Each row is a point. To make a cloud, some directions were put in groups of two or more. Within a group, all points are equally far from the middle, so they leave a hole (a ring in 2 directions, a hollow ball in 3). The other directions are filled evenly. Then the cloud was stretched, turned, moved and blurred a little. How many holes are there, and how many directions does each take, smallest first?
(in the rows, 128 means zero)

Cloud (15 x 2):
[[119  97]
 [ 70 130]
 [ 86 114]
 [ 93 144]
 [ 94 122]
 [ 70 130]
 [103  99]
 [121 135]
 [ 88 122]
 [127 108]
 [143 113]
 [100 116]
 [ 84 112]
 [147 151]
 [ 87 113]]
Holes: 0

Cloud (22 x 3):
[[ 97 194 165]
 [133 121 103]
 [ 82 162 139]
 [104 102 163]
 [123 153 135]
 [113 175  87]
 [147 133 139]
 [166 154 151]
 [120 121 103]
 [111 117 101]
 [124 172 167]
 [143 152 148]
 [107 169 126]
 [ 98 170 168]
 [107 186 127]
 [151  90 115]
 [ 89 121 118]
 [136  86 150]
 [165 132 139]
 [ 87 154 125]
 [151 147 129]
 [112 130 108]]
Holes: 0

Cloud (32 x 4):
[[ 92 127 147 110]
 [131 136 120 181]
 [119 109 151 155]
 [ 86 175 142 134]
 [177 169 118 138]
 [173 124 140 135]
 [136 173 131 174]
 [ 89 145  92 112]
 [151 134 165 125]
 [121  97 116 145]
 [119 179 135 168]
 [ 84 148  94 130]
 [ 85 162  98 128]
 [ 80 129 113 141]
 [ 89 148 160 136]
 [120 193 143 116]
 [158 123  89 137]
 [150 174 127 170]
 [151 117  93 150]
 [ 92 130 149 110]
 [160 164 102  98]
 [178 126 121 136]
 [123 184 154 112]
 [142 114  96 156]
 [143 187  99 144]
 [ 80 149 146 143]
 [103 162 104  90]
 [136 124  79 133]
 [152 105 137 119]
 [105 123  86 116]
 [145 108 149 151]
 [158 104 125 137]]
Holes: 1 (4)

Cloud (47 x 6):
[[153 148 106  96 155 185]
 [138 118  90 139 176 156]
 [158 160  91 167 121 131]
 [115  96  74 118 129 118]
 [102 160  95 123 117 192]
 [ 82 141 116 114 112 188]
 [137 128  69 115 166 154]
 [159 108 128 101 113 185]
 [153 157  91 170 120 143]
 [ 90 135 134 110 163 125]
 [101 179  84 115 114 146]
 [136  76 112 105 140 150]
 [124  85  93  95 136 135]
 [172 121 114  87 140 169]
 [139 159 112  90 163 170]
 [122 132 104 145 173 118]
 [139 128  64 125 162 140]
 [146 127  92 130 163 188]
 [114  93  87 123 161 147]
 [100 119  78  97 108 125]
 [128  75 108 116 147 140]
 [171 144 132 126 130  93]
 [163 117 123 150  89 135]
 [119 113 130 129 127  89]
 [107 135  71 145 109 166]
 [107 104 114 160 128 176]
 [135 134 162 142  93 133]
 [148 124 136 148  92 111]
 [142  96  88 123 105 107]
 [122 108 139  89 114 183]
 [132  89  86 101 122 119]
 [112 106  98 143 136 101]
 [118 117 156  85 118 176]
 [ 96 118 106 116  97 181]
 [140 150 143 100  84 165]
 [129 104 106 145 104 103]
 [141 148 103 102 157 192]
 [122 128 112 144 179 129]
 [158  92 157 132 140 147]
 [102 135 143 139  98 115]
 [140  88 156 128 147 135]
 [106 139 119  98  81 134]
 [142 142 108  93  79 133]
 [126 105 175 136 130 153]
 [160 135  89  97  88 127]
 [ 88 158  81 106 115 135]
 [106 146 148 141 170 166]]
Holes: 3 (2, 2, 2)

Cloud (77 x 8):
[[152  99 152  91  88 137 105 110]
 [164  86  84 122 144 142 174 113]
 [106 114 110 117 158 143 103  92]
 [ 88 166 116 118 101 137 119 170]
 [144  80 120 158 146 122 152 132]
 [ 70 169  95 122 105 123 127 141]
 [ 75 167 120 125 115 106 151 137]
 [131 117  63  96 130 106 173 100]
 [144 113 113 168 167 129 118 144]
 [170 104  93  87 117 140 123  88]
 [125  96 125 112  56 134 159 136]
 [ 93 112 125 147 159  88 132 146]
 [121 117  67  99 132 178  88 123]
 [172 120 134 108 151 155 120 169]
 [ 98 160 118 118 154 145 127 149]
 [127 182  91 139 103 100 153 152]
 [ 82 119 110 108 126 111 140  87]
 [ 85 107 154 125  85 159 138  99]
 [ 95 132 145 171 151 170 117 115]
 [ 73 129 150 189 132 109 171 123]
 [130  93 117 144 137  63 125 129]
 [116 100 122 171 173  93 139 163]
 [139 146 106 139 124 143 201 134]
 [118 146 168 128 105 124  84 194]
 [164 109 135 146 165 107  87 171]
 [153 108  69 138 116 160 121 133]
 [124 156  87 131  89 132 158 184]
 [120  99 156 103  95 156 153 144]
 [122 100 143 141 153  72 144 157]
 [ 95  83 117 118 131 101  92 119]
 [124 155  83 158 131 138 149 127]
 [124 125 108  87 149 146 125 130]
 [ 96 153 154 202 142 123 161 105]
 [ 73 114 153 134 123 145 140  75]
 [142 156  99 131  99 117 165 167]
 [104 158 138 103 109 177 178 130]
 [149 112 160 173 104 155 153 155]
 [109 120 160 124 100 157 143 172]
 [ 98 135 116 111 112  86 129 141]
 [ 94 128 112 101  88 124 166 100]
 [101 125  73  80 102 161 121  91]
 [146  93 145 173 148 119 154 162]
 [104 124 163 140 113 124  72 168]
 [111 114  95 125 137 136 186 114]
 [144 119 127 126 146 154 106 141]
 [101 131 102 162 125 120 173 103]
 [ 86 186 152 146 117 116 115 116]
 [ 81 108 114 154 120 124 169  90]
 [104 172 112 110 111 179 136 160]
 [170 132 113 124 117 155 200 153]
 [124 128 115 128 127 132  91 108]
 [126 106 142 172 151 114 161 173]
 [122 171  86 157  93 193 136 143]
 [133  85 132 122 103  98 138 154]
 [152 126  79 140 158 178 127 141]
 [119 155 102 125 120 105 102  86]
 [177 115 122 112 159 155 136 144]
 [122 125 130 154 129 164 126 105]
 [110 133 135 108 112 128 115 170]
 [ 91 175 149 146 156 151 154 105]
 [169 142 131 116 136 148 165 136]
 [132 120 146 117  92 191 121 149]
 [114 112 140 141 143 210 144 121]
 [159 167 130 138 136 122 146 177]
 [169 145 124 114 159 131 124 168]
 [151 158  94 120 108 145 185 119]
 [144 122 142 143  69 107 134 129]
 [146 126 145 160 180 120 120 148]
 [139 126 104 103 144 102 153 184]
 [120  98 168 107 102 155 188 131]
 [113 106 137 175  94 155 175 140]
 [142 132 103 146 169  90 112 125]
 [ 69 119 140 157 147 118 107 141]
 [ 93 125 132 145 136 133  80 108]
 [114 147 143 143 151 112 129  87]
 [166 103  99  87 130 177  93 164]
 [101 130 137 123 123 120  88 112]]
Holes: 1 (2)
